Each row of a before or after table is a point. The points were changed in one or more steps. Then noise was added and the rows were shuffled. The steps act on columns, c1 being the first. Name the steps. A step turns or swaps two columns, mirrors them in a line or flattens them onto one, adds a multiple of one to another, or multiplies or shifts one. Angles are multiples of 10 degrees, from the lower column toward the higher: turns from -170 to 170, lines from 10 to 170 but not 90. Use the fewest steps. Two steps may share a column if one is a turn and the other turns, adds or multiplies; they go together, in the order done. Otherwise the lowest column goes first.
(in the rows, 128 means zero)

Before (10 x 3)
[[129 153 121]
 [145 140 113]
 [105  86 148]
 [ 82 116 143]
 [ 92 117 128]
 [ 77  43 124]
 [ 80 108 121]
 [106  51 139]
 [139 150 120]
 [101 179 193]]
After (10 x 3)
[[125  76 103]
 [117 148  77]
 [124  78  82]
 [ 66 122 152]
 [101 134  82]
 [126  95  89]
 [156  85 104]
 [192  81  97]
 [117 145  79]
 [194  45  81]]
Steps: turn c1 and c2 by 70 degrees; shift c3 by -40

Before (11 x 6)
[[ 70 110 162 150 100 130]
 [127 167 121 106 102 153]
 [145 125 115 115  95  86]
 [100 114 144 125  69 157]
 [143  80 158 131 134  75]
 [159 102 197 131  70  94]
 [166  63 147 124 141  83]
 [215 125 116  63 119 121]
 [133 105 149 135 129 112]
 [141 162 132  47 100 129]
 [101 151 189 179  93 178]]
After (11 x 6)
[[ 84 107 158 125  94 165]
 [130 103 183 131  56  85]
 [177 165 128  69 100 121]
 [128 117 132 127  66 168]
 [214 121 114 100 123  69]
 [123 125 109 112  99  86]
 [148 170 117 117 101 146]
 [106  77 161 117 131  77]
 [133  64 151 124 139  72]
 [119 106 153 130 124 110]
 [113 152 184 177  84 183]]
Steps: turn c1 and c6 by -40 degrees; turn c1 and c4 by 30 degrees; turn c3 and c5 by -10 degrees

Before (8 x 11)
[[ 84 146  76 122 110  75  91 130 205 220 109]
 [ 43 182 145 127 145 141 104 140 103 152 133]
 [127 183 107 174 103 142 172 114 111 132 134]
 [217  93 122 149  53 160 118 125  67 116  77]
 [ 90  94 133 159 171 105 134 157 113 155 119]
 [129  52 161 119  93 138 136 116 144 138  93]
 [107 112  99 144 123 146 147 181 157 183 207]
 [143 128 145 168 126 210 141 152 134 106 122]]
After (8 x 11)
[[143 104  83 134 128 173 117 153 172 119 120]
 [129 112 122  94 109 141 149 126 145 177  81]
 [ 91 138  99 138 174 105 107 154 110 166 136]
 [ 86 212 158 173 120 137  77 103 126 160 106]
 [112 161 129 166  98 150  95 182 147 167 197]
 [211 107 113 146  76 116 127 121 118 142  53]
 [129 150 104 166 105 127 195 144 131  97 118]
 [ 49 164 117 108 144 115  86 121 125 105 132]]
Steps: multiply c2 by 0.7; turn c2 and c10 by -60 degrees; mirror c3 and c4 in the line at 120 degrees; turn c5 and c11 by 20 degrees; flatten c6 and c9 onto the line at 40 degrees; turn c7 and c8 by 40 degrees; multiply c7 by 1.6

Before (10 x 14)
[[110 148 132  91 167 127 118 152 101 103  83 160 100 152]
 [121 132 160 152 115 126 119 122 109 135 147 109  88 154]
 [127 129 111 172 145  94  94 137 102 135 151 134 101 164]
 [ 97 133 120 135 165 124 115  81 108 140 131  65 117 116]
 [110 158 139 110 118  95  69 131  75 124 155 106 103 146]
 [153 112 133 140 103 172 130  90 132 151  66 161 181 123]
 [145 168 169 119 160 103 111 135  67  70  70 140 115 181]
 [132 122 165 113 118  82  97 107 116 136 144 109 124 195]
 [178 117 128 108 140 154 168 138 100 114  79 166 172 107]
 [148 156 126  94 153 174 145  70  96 141  98 164 142 130]]
After (10 x 14)
[[151 209 127  96 205  83 153  65 154 132  95 170 137 132]
 [138 188 131  94 248 143 126 153 161 161  80 118 166 151]
 [143 143 124 136 240 150 119  78 154  92 126  84  94 115]
 [119 105 126 106 167  77 172 138 142 169  78 173 121 106]
 [ 94 115 155 117  94 157 102 104 148 110 144 116 113 197]
 [101 248 158 119 223 131 135 136 189 176  67  99 148 177]
 [118 219 136 110  95 165  86 131 203 118 157  92 127 148]
 [136 141 147 156  92 136 130 115 156  99 150  95 148 150]
 [145  79 124 141  52  77 132  91 129 134  66 191 106 128]
 [105 129 115 168 183 153 106 136 160 108 151 125 152 159]]
Steps: turn c1 and c6 by -130 degrees; multiply c2 by 3; multiply c3 by 0.7; multiply c5 by 3; mirror c7 and c9 in the line at 170 degrees; turn c12 and c13 by 140 degrees; turn c10 and c12 by 150 degrees
